Every row gives one point. Each copy is the shape, with its points in the same order, turned, moved and blurred by noise. Some copies are also mirrored. Which?
(in the rows, 128 means zero)

Shape (5 x 2):
[[111 123]
 [ 97 100]
 [127 199]
 [142  95]
 [127 161]]
Copy 1 (5 x 2):
[[108 129]
 [ 84 132]
 [185  92]
 [108 167]
 [153 114]]
Copy 1 is: mirrored
Copy 2 (5 x 2):
[[100 126]
 [ 73 114]
 [129 197]
 [124  95]
 [119 164]]
Copy 2 is: only turned
Copy 3 (5 x 2):
[[124 142]
 [104 150]
 [194 158]
 [108 108]
 [163 137]]
Copy 3 is: only turned

Shape (9 x 3):
[[ 79 168  86]
 [ 80  91 100]
 [143 129 140]
 [ 95 142 164]
 [117 143  80]
 [146 157 152]
 [114 114 147]
 [130  99  68]
 [124 156 118]]
Copy 1 (9 x 3):
[[ 64  79 137]
 [ 65 153 112]
 [138 134 148]
 [ 99 139 187]
 [ 98  95 111]
 [145 115 171]
 [113 154 153]
 [105 127  77]
 [116 101 148]]
Copy 1 is: mirrored
Copy 2 (9 x 3):
[[ 92 206 123]
 [ 72 149 173]
 [135 128 128]
 [ 96 128  93]
 [121 188 148]
 [153 137  97]
 [108 118 130]
 [124 162 194]
 [130 168 117]]
Copy 2 is: mirrored
Copy 3 (9 x 3):
[[122 124 210]
 [122  65 155]
 [142 137 119]
 [183 131 149]
 [ 98 127 167]
 [150 169 124]
 [155 111 132]
 [ 70 102 131]
 [127 149 157]]
Copy 3 is: only turned

Shape (7 x 4):
[[155  92 163 122]
 [136 112  83 124]
 [142  98 146 180]
 [166  65 153 151]
 [162 134 109 136]
 [ 98 165  82  90]
 [147 140  95 107]]
Copy 1 (7 x 4):
[[130 167  87 149]
 [132  94 115 152]
 [174 156 109 117]
 [174 168  83 155]
 [125 106  92 122]
 [ 70  85 159 139]
 [102  89 104 142]]
Copy 1 is: mirrored
Copy 2 (7 x 4):
[[129 143 166  88]
 [109  92 114 115]
 [181 112 146  99]
 [158 110 173  66]
 [135 117 105  98]
 [ 89 133  86 173]
 [100 129  97 111]]
Copy 2 is: only turned
Copy 3 (7 x 4):
[[151  84 134 137]
 [ 91 119  90 157]
 [105  65 126  94]
 [141  42 129 125]
 [124 104  75 119]
 [ 95 177  88 139]
 [121 132  72 133]]
Copy 3 is: mirrored

Shape (10 x 6):
[[164 100 135 143 119 151]
 [ 98 104 163 188 181 127]
 [172 146 141  92 110 133]
 [ 80 118 117 107 195  86]
 [109 111 164 133 165 168]
 [171 171  95  87 128 124]
 [106 151 100  99 110 121]
 [155 163 112 121 122 137]
 [160 123  99 117 129 167]
 [ 94  70 156 162 168 122]]
Copy 1 (10 x 6):
[[159 126 152 134 114  94]
 [135 105  92 162 194  97]
 [117 139 155 138  70 128]
 [110  94  34 131 126 133]
 [133  80 132 142 157 131]
 [118 166 124 105  64 152]
 [ 90 126 110  84  91 115]
 [119 159 136 110 102 131]
 [161 132 144  97 102 130]
 [147  76  86 154 165  81]]
Copy 1 is: mirrored
Copy 2 (10 x 6):
[[155 135 156 113  96 135]
 [122  85 112  75  86  73]
 [130 152 163 156 144 141]
 [156  85  68 123 165  65]
 [132 136 135  78 121  74]
 [138 163 124 192 145 133]
 [128 146  89 136 162 142]
 [122 155 123 164 120 132]
 [167 173 128 135 109 131]
 [159  77 113  64 108  85]]
Copy 2 is: mirrored
Copy 3 (10 x 6):
[[162  89 131 110  96 132]
 [169 133 157 190 145 138]
 [139 122 128  69  91  86]
 [151 172 117 129 203 118]
 [162 156 144 136 111 156]
 [139 132  79  71 110  67]
 [ 93 133  97  97 135 108]
 [132 119  97 104  97  86]
 [157 109  87  93  96 129]
 [165 124 164 157 165 164]]
Copy 3 is: only turned
Copy 4 (10 x 6):
[[ 96 123 130 131 115 154]
 [ 41 125 119  68 155 119]
 [160 101 114 135 122 147]
 [103 157  40  82 165  90]
 [ 79 109  89  77 124 148]
 [200 136 109 113 115 117]
 [148 109  95 122 108  84]
 [151 122 131  97 109 113]
 [134 141 112 117  81 155]
 [ 29 132  90  93 158 129]]
Copy 4 is: only turned

Shape (15 x 9):
[[163 105 146 121 150 140 124 128 151]
 [177 104 121 151 139 111  95 130 160]
 [122 123 101 147 107 123 160 142 114]
 [110 170 175 139 215  76 104 182 161]
 [142 117  85 120  98 189 130 107  83]
 [120 120 124 115 108 143 153 160  97]
 [150 171  82 135 125 120 150 141  91]
 [131 135 165 178 169 127  76 152 156]
 [125 127 142 118 169  72  70 177 161]
 [174 147 155 124 126 151 106 120 164]
 [147 130 140 128 115 126  78 112 110]
 [141 137 186 182 179  95  69 187 183]
 [ 74 165 122 139 146  89 120 150 176]
 [163 104 140 138  99 135 144  70  87]
 [144 101  89 130 143 163 133  86  99]]
Copy 1 (15 x 9):
[[108 117 135 144 117 149 147 143 178]
 [102 103  94 140  85 153 150 130 181]
 [161 113  95 109 132 138 115 111 137]
 [ 92 131 121 229 115 124 175 130  78]
 [144 116 139  86 120 138  58  95 184]
 [162 109 129 116 140 134  92 140 133]
 [174 144 102 139 103 162  88  93 130]
 [ 63 102  90 188 117 115 137 122 137]
 [102 100 121 184  64 117 168 143 108]
 [ 94 159 124 147 108 139 123 148 187]
 [ 86 118 115 116  80 142  93 130 142]
 [ 63  96  76 223 109 121 173 156 133]
 [127 147  95 155 110  85 170 112  92]
 [ 99 121 119  68 129 186  98 123 163]
 [123 107 144  92 121 158 104  70 179]]
Copy 1 is: only turned
Copy 2 (15 x 9):
[[118 138 102 112 124 125 145 131  91]
 [113 102 114 117  99 139 133 154  84]
 [154 109 137 170 129 147 126 101 127]
 [157 163  92 115 124 175 127 233 164]
 [140 114 177 140 166 110 160  72  86]
 [159 143 139 152 129 144 153  88 131]
 [180 114 171 177 131 112 113 137 111]
 [151 110 106  91 128 186 159 193 118]
 [112 158 134 113  94 186 121 201 138]
 [157 133 108  73 130 127 127 136  81]
 [129 109 162  84 122 139 142 131 121]
 [158 120  85  86  91 199 166 225 119]
 [150 132 121 129 143 198  82 162 148]
 [127  80 137 103 124  83 144  82 132]
 [110 104 150 143 174 102 152 106  95]]
Copy 2 is: only turned

Shape (17 x 11):
[[142  98 111  91 147  98 138  82 110 107 129]
 [137 136 130 130 145  77 145 105 155 123 134]
 [120  79 153  90 162 159 132 113  94 113 181]
 [165 140 149 155  90 118 139 177  87  93 140]
 [101 173  98 146 176  90 142 188  94 109 148]
 [112 159 143 127  79 172 126 113 120 135 147]
 [110 125 161 144 171 106  88  97  98 177 120]
 [126 130  88 124 147 165 142 181 116 136  91]
 [ 71 145 133 155 151 164 151  85  87 151 160]
 [143 140 124  83 173  79  64 126 166 128  95]
 [111  94 115 161 165 166 108  86 145 158 139]
 [158 139 152  86 156 141  53 178 154 146  80]
 [113 137  85 143 178  79  82 166  66 110 121]
 [104 120 145 151 144 119  97 135 101 103 136]
 [147  95 151 148 107 163  99 168 111 173 164]
 [ 68 107 150 127  75 149 113 152 118 123 118]
 [ 86 146 142 133 140 136 144 155 168  90 107]]
Copy 1 (17 x 11):
[[146 131  83 106  97  98 117 135 154 176 123]
 [129 141  85 151 124 132 116 111 129 139 107]
 [107 168  80  60 149  67 129 127 186 159 141]
 [ 56  92 115 107 125 133 113 119 142 107 183]
 [ 89 160  92 142 131 190 128 171 191 107 154]
 [114 120 125  64 184 131  73 119 126 126 137]
 [108 165 153 137 147  85  99 156 167 137  77]
 [142 137 158  94 145 159 163 144 164 121 172]
 [125 164 110 112 212 111  73 164 174 156 141]
 [146 171 137 114  64 139 128 110 146 112  66]
 [174 165 125 117 182  69 114 136 159 111 121]
 [115 172 193  74  89 135 152  96 144  89  95]
 [108 140 123 133  83 145 119 194 212  98 130]
 [103 136 118 116 134 110  96 126 197 110 129]
 [ 81 123 138  72 177  78 148 138 142  81 131]
 [110  84 138  70 183 133 108 103 193 123 115]
 [134 144 119 119 157 173 118  70 182 124 139]]
Copy 1 is: mirrored
Copy 2 (17 x 11):
[[153  94 118 130 160 137  95 155 108 102 139]
 [119 135 114 118 176 139 150 149 109 116 127]
 [150  77 164 100 130 116  84 185 159 153 138]
 [147 166 169 167 130  77 146 115 124 164 154]
 [101 144 181 147  97 146 188 175  93 124 167]
 [153 161 127  93  97  74 130 135 151 121 111]
 [ 70  96 102 142 138  87 134 187 150 109 114]
 [129 110 140 152  65 153 155 106 144 131 135]
 [128  97 156  85 105  78 162 184 158  81 115]
 [ 77 135  74 152 132 174 103 163  94 144 102]
 [142  70 101 113 122 121 164 176 169 127  84]
 [ 65 138  87 159  85 152 101 126 131 191  97]
 [108 118 141 204  91 133 152 198  91 121 156]
 [125 133 154 163 126 107 135 181 140 130 109]
 [138 124 112 137 107  80 146 150 195 190 142]
 [147 178 141 146 100 113 114 150 202 112 112]
 [119 163 167 122 119 164 149 131 145 122  85]]
Copy 2 is: mirrored
Copy 3 (17 x 11):
[[178 130  96 126 122 150  99 151 101 130 100]
 [114 120 121 138 101 134  98 137 102 155 106]
 [172 169 127 147 170 120 131 167  99  78 125]
 [150 137 145 147  72 109 110 158 158 127 201]
 [110 196 162 111  85 118 100 170 178 154 110]
 [121 124 126 139 139 167 151 115 159  97 174]
 [112 189  80 181 155 156 112 141 117 165 135]
 [134 148 102  84 128 106 164 172 173 160 150]
 [ 96 184  95 155 133 170 150 150 152  78 114]
 [147 143 129 118 152 133 105 108  99 230 113]
 [122 141  77 178 162 126 174 139 135 132  96]
 [144 155 129 109 179 102 142 111 120 228 184]
 [168 205 129 143 106 131  97 169 185 193 108]
 [148 175 138 172 115 142 138 153 137 150 137]
 [127 132 120 182 173  96 136 165 163 125 189]
 [139 129 149 153 139 184 175 179 146 141 182]
 [110 142 159 110  97 140 182 147 115 156 133]]
Copy 3 is: only turned
Copy 4 (17 x 11):
[[111 117 141 135 123 161 156 120 118 165 177]
 [ 98 101 122 138 169 149 112 123 112 137 145]
 [121 159 133 115  98 186 156  82 177 125 151]
 [187 119  79 177 126 120 132  99 122 123 104]
 [170 140 104 128 193 173 157 165 120 123  84]
 [108 147 125 181 121  98 128 110 180 141  93]
 [ 78 104 108 101 116 178 117 122 141 176  76]
 [174 120 133  93 140  97 160 158 163 137 108]
 [ 97 158 122 153 114 175 117 167 198 142  98]
 [ 76  78 127  85 181 128 178  94  99 168 116]
 [ 73 139  94  84 116 133 112 142 189 156 137]
 [116  72 122  70 153  90 183  67 137 151  74]
 [152 139  84 100 158 175 184 157  92 174  90]
 [111 139  82 126 120 154 156 127 126 126  98]
 [151 154  88 102 109 118 100  70 170 149  87]
 [112 169 131 138  90  92 135 117 126 111  77]
 [105 118 127 130 153 104 150 149 137  72 107]]
Copy 4 is: only turned

Shape (16 x 12):
[[106 116 105 117 125 121 139 173  91 129 123 150]
 [174 138 159  56 121 161 153 101 154 145 128 167]
 [195 173 138  95  70 168 115 121 138 135 115 140]
 [160 110 169  93 119 172  87 137 100 149 107 153]
 [140 114 150 155  95  99 134 122 131  92 160 111]
 [ 81 147 117 139 111  95 112 156 118 139 118 132]
 [168 119 148 119 113 183 109  75 155 150 135  90]
 [ 66 134 124 158 119 113 109 141 146  99 112 158]
 [112 119 102  80 136  96 108 145 114 123  87 133]
 [ 80 125 191 128  87 161 157  87 149 177 200  67]
 [ 92 129 110 155  93  73 128 101  96 144 110 167]
 [149 112 170 119 100 167 145  98 148 156 149 134]
 [104  88 161 167  78 146 164 119 180 193 153  83]
 [102 141 154 151 121 103 159 136  97 105  75 121]
 [ 65 136  53 150 118 128 145 128  92 119 114 166]
 [116 160  99 124 203 103 112 171  97 152 115 164]]
Copy 1 (16 x 12):
[[121 156 123 133 126 148 118 149 132 149 150 169]
 [154  95 131 119 131 198 127  52  84 140 135 105]
 [144 106  94  98  91 128 133  71  78 149 150  87]
 [141 138 117 134 102 125  80  64 101 149 109 133]
 [155 115  70 143 189 100 140 117 134 126 152 143]
 [ 94 148 104 134 122 121 118 154 158  95 172 149]
 [123  56 101 113 137 111 128  25 123 139 124 137]
 [104 146  65 157 136 140 142 146 170  95 135 128]
 [149 130 132 110 103 162  95 138 140  90 134 165]
 [ 55  57  68 141 212 126 111  46 116 140 185 163]
 [127 170  78 144 126 144 158 109 153  77 174 174]
 [108  99  95 147 159 138 133  46  98 143 139 132]
 [ 51  77  92 162 189 110 158  77  94 128 137 185]
 [106 174 110  86 164 114 131 122 135  95 138 149]
 [117 162  85 118 108 170 152 150 198 135 169 177]
 [130 158 188 150 113 145 109 140 195 121 167 134]]
Copy 1 is: only turned
Copy 2 (16 x 12):
[[138  97 136 147 107 132 125 138 115  99  97 112]
 [161 147 158 116 118 103  99  90  86 178 117 195]
 [130 150 123 120 141 179  95  95  84 160 135 197]
 [139 182 128 153 148 113  92 107  64 116 120 148]
 [117 147 112 151 107 150 132 130 157 190 125 105]
 [128 113 122 118  91 147 137 154 126  99 150 104]
 [110 178 136 119 170 123 151  71 111 175 152 162]
 [116 122 113 152  81 123 146 172 154 105 155 137]
 [146 115  90 104  92 112 124 105 115  90 107 123]
 [ 99 168 212 132 105 133 197  96  96 204 176  96]
 [ 97  92  95 108 100 118 124 185 105 145 139 105]
 [112 160 170 136 135 114 122 106 100 187 140 152]
 [ 53 149 214 117 126 129 141 103 147 174 167 102]
 [110 153 122 103  91 140 146 178 136 123  86 121]
 [110  47 110 142 112 124 171 175 119 102 118 137]
 [206 100 122 113 145 114 128 164 128  70 128 115]]
Copy 2 is: only turned

Shape (16 x 12):
[[135  94 123 164 146 100 141 114 128 156 150 151]
 [124 111 133 151 130 108 199 211 113 138 133 113]
 [137 119 176 110 157 100 141 100 103 145 125 159]
 [ 81 117 126 130 114 124 135 104 109 148 165 131]
 [142 166 129 136 157 134 129  98  97 125 168 158]
 [125 117 122 118 128 159 131 114 130 143 113 156]
 [108 162 137 150 144 130 158 147 122  83 133 141]
 [142  97 122 112 113  98 128 103  88 151 135 146]
 [117 101 147 134 149 101 120 105 105 119 124 152]
 [144 119 138 160 116  94 152 150  97 116 115 148]
 [114  95 120 124 145  91 118 165 127 115 118 140]
 [ 74  88 118 122 152 112 157 111  95 148 107  79]
 [127 110 116 109 124 124 141  96  87 141 149 109]
 [134  99 116 138 123 103 165 121 249 141 132 150]
 [137 130 162 115  96 190 123 119  88 142 148  62]
 [116 182 138 131 156 112 124 101 104 157 118 143]]
Copy 1 (16 x 12):
[[111 102 125 132 119 151  87  89 142 127  98 154]
 [129  91 153  62 150 148 126 112  82 161 128 115]
 [122 106 143 153 134 150  69 121 132  81 156 146]
 [165 107 130 147 142 136 112 136 146 110  81 141]
 [161 124  78 148 140 167  98 106 140 103 145 168]
 [117 122 118 168 142 142 129 127 157 129 138 120]
 [158 139  95 118 168 121 110 100  97 123 144 126]
 [134 102 168 154 126 164 121 104 154  96 121 160]
 [126 133 144 142 136 140  90  98 140  81 122 130]
 [124 126 158 120 162 154 114  80 106 126 132 144]
 [104 127 142 102 129 121 133  93 123  92 117 123]
 [161 113 170  95 138 111  93 128 188 119 112 109]
 [174 112 150 138 120 152 117 120 167 114 126 149]
 [ 79  86 111 171  86  60 112  98  98 170 105 132]
 [190 174 153 137 113 171 129 185 150 153 144 145]
 [134 120 105 134 173 127  89 136 156  96 151 180]]
Copy 1 is: mirrored
Copy 2 (16 x 12):
[[153 129  96 152 132 152 167  93 120 138 116 121]
 [ 71 148  95 148 147 106 161 132 181 119 130  95]
 [115 110 143 164 153 169 153 115 116 166 107 161]
 [120 138 133  99 120 138 145  86  97 121 129 149]
 [131 110 154 147 110 150 166 129  79 119  72 131]
 [141  93 149 136 124 144 113 110 122 133 124 117]
 [ 93 109 135 147 131 147 156 154 113  77 126 124]
 [149 130 142 133 133 150 144  88 146 144  90 163]
 [132 102 116 137 139 175 154 110 125 132 115 165]
 [116 127 125 162 123 157 167 118 174 107 114 133]
 [116 118  83 135 145 161 116 125 154 111 107 143]
 [112  94  95 111 145  90 145  95 135 138 144 183]
 [138 122 146 109 128 113 153 108 128 141  98 164]
 [185 165  95 174 177 146  92 130 102 123 178  89]
 [116 117 166  89  64 100 139 158 133 168 128 150]
 [103 106 140 180 105 137 136 110  84 123  97 162]]
Copy 2 is: only turned
Copy 3 (16 x 12):
[[102 136 104 114 105 120  88 163  80 123 136 115]
 [120  89 132  88 105  79 187 155 106 133 155 123]
 [104 140 162 134 130 112  87 109  96 105 121 112]
 [ 97 127 130 130 136 171 111 167 123 137 139  96]
 [ 54 166 113 156 140 127 101 121 117 129 142 144]
 [119 149 102 102 163 137 114 124 116 141 115 113]
 [ 99 129 134 147 140  99 139 134 129 177 141 163]
 [ 95 159 133 121 138 119 101 158 109  98 112  80]
 [106 131 145 134 141 109  76 151 109 133 110 123]
 [121 134 138 131 132  79 138 170  98 129 120 133]
 [125 121 133  90 125  86  98 166 143 136 131 121]
 [ 91  86 154  90 109 160 123 150 124 147  74  95]
 [ 74 139 120 129 128 141 124 142 129 116  99  78]
 [191 150  74 107  61 116  89 118 105 177 158 103]
 [ 95  99  84 155 160 167 164 117 154  84  89 110]
 [ 87 168 149 131 122 150 105 116 118 115 114 168]]
Copy 3 is: mirrored
Copy 4 (16 x 12):
[[134  86 156 166 121 153 134 123 158 111 138 108]
 [174 115 116 146 152 140 167 188 107 114 203  90]
 [ 88 117 136 158  90 132 154 125 141 132 110  63]
 [ 94 106 118 144  84 147 128 121 120 127 159 147]
 [103 160 147 188 100 137 103 104 119 135 140 106]
 [ 93 135 123 132 130 124 110 139 149 103 122 133]
 [130 157 148 131 124 119  95 158 116 163 168  98]
 [110 116 114 144  98 150 168 100 157 123 118 121]
 [108 116 157 124  99 134 146 123 152 148 128 101]
 [153 141 127 135 135 163 153 144 144 146 137  93]
 [139 111 158 126 128 115 163 148 121 138 126 136]
 [ 86  80 120  99 133 119 164 107 117 123 188 114]
 [100 130 110 134  99 131 152  93 128 105 155 124]
 [188  60 139 120 115  85  68 154 171  88 117 122]
 [102 169 101  90  98 168 125 114  76  66 168 106]
 [ 95 127 117 166 130 132 112 104 102 154 112  88]]
Copy 4 is: mirrored

Shape (15 x 12):
[[137 158 121 140 126 157 151 155 171  99 153 123]
 [ 94 140 184 112 182 169  85 137 154 121 102 142]
 [164 139 106 115  94 161 164 179  83 151 118 159]
 [137 184 139  70 128 141 104 115 117 118 135 125]
 [132 154  92 128 107 116 147 151 144 138  97 170]
 [153 159 138 111 102 198 132 148 237 103  90 112]
 [187  87  95 131 105 143 122 148 137 147 132 125]
 [150 142  96 121 141 121 150 149  64 113 108 133]
 [101 138  89 135 121  94 142 174 149  60  85 139]
 [171 179 116 121 104 176  86 167 117 157 111 115]
 [150  93 158 123 119 161 164 158 126 159 131  50]
 [119 155 199 130 134 149 105  89  84 130 129 136]
 [152 149 113 136 148  88 123 159 150 115 128 149]
 [108  77 142 139 128 108 117 129 165 133 199 119]
 [121 128  44 166 187 155 144 134 133 162  97  96]]
Copy 1 (15 x 12):
[[ 86 143 179  96 127 163 126  82 139 129 142 112]
 [101 183 108 110 104 194 191 135  89 137 124 138]
 [ 91 157 142 169 165 128 103 137 182 108 124  88]
 [110 173 147 173 146 181 136  82 111 157  96 133]
 [110 137 100 132 147 144 109  92 175 136 153 118]
 [ 49 150 151 110 104 188 183  56 144 165 173  61]
 [ 79  98 154 161 150  98 148 118 137 130 153 105]
 [129 140 132 140 187 128 130 114 164 105  84 126]
 [107 151  97  76 140 117 141  45 174 112 117 138]
 [110 183 168 170 160 139 160 125 158 177 142  97]
 [130 128 184 152 117 124 169 116 105  78 131  53]
 [133 164 151 181 112 200 169 139 123 105 107 169]
 [114 140 126 113 173 136 132  81 128 125 160 152]
 [103 106 162 126  80 114 123 101  69 102 154 159]
 [158  80 132  74 154 127 147 144 144 171 112  82]]
Copy 1 is: mirrored
Copy 2 (15 x 12):
[[105 136 109 131  99 164 147 110 158  93 135 121]
 [ 80 140  93 182 156  87 130  77 135 140 109  98]
 [ 90  88 112 124 144 156 152 207 153 105  96 150]
 [127 104 142 171 125 145 148 124 152 175 108 111]
 [136 138 110 137 109 114 170 183 137 101 106 138]
 [132 147 104 164  95 133 134  75 221  66  74 130]
 [133  70 104  95 128 134 131 132 131  91 100 174]
 [129  96 114 148 150 156 124 197 109 121 138 117]
 [154 137  93 162 103 100 134 170 148  80 181 120]
 [111  58  96 148 116 142 161 141 159 118  63 102]
 [ 83  96  93  93 115 154  46 128 155 121  90 134]
 [ 87 116 155 125 173 107 128 117 131 166  99  68]
 [155 131  75 125 117 130 166 141 122 126 145 125]
 [ 94 121 117  70  95 105 120  77 115 142 160 160]
 [117 116  81 156  91 152 107 142  43  62  86 126]]
Copy 2 is: only turned
Copy 3 (15 x 12):
[[117 157  98 164 162 174 108 145 161 144 133 124]
 [ 52 139 170 136 119 150  92 153  95 145 156 135]
 [139 129  82 168  90 122 146  84 157 183 101 135]
 [ 75 119 131 132 134 116 151 153 175 146 148 161]
 [145 126 122 139 131 136  83 104 170 170 101 159]
 [ 85 187 141 173 184 213 110 155 146 210 120 169]
 [165 182 126 139 116 146 160 132 138 154  81 140]
 [158  94 113 138 129  99 144 109 145 161 135 111]
 [189 103 136 153 156 165  75 125 147 163 166 155]
 [103 167 140 163 100 113 143 142 186 201 120 123]
 [120 178 137 132 121 196 199  88 136 146 131  94]
 [ 57  92 168 158 106 128 150 135 142 102 115 116]
 [152 125 123 106 129 149  91 158 164 147 120 128]
 [141 182 133 121 121 181 124 145 137  53 121 138]
 [155 188 143 113 183  96 100  83 123 168 128  79]]
Copy 3 is: mirrored
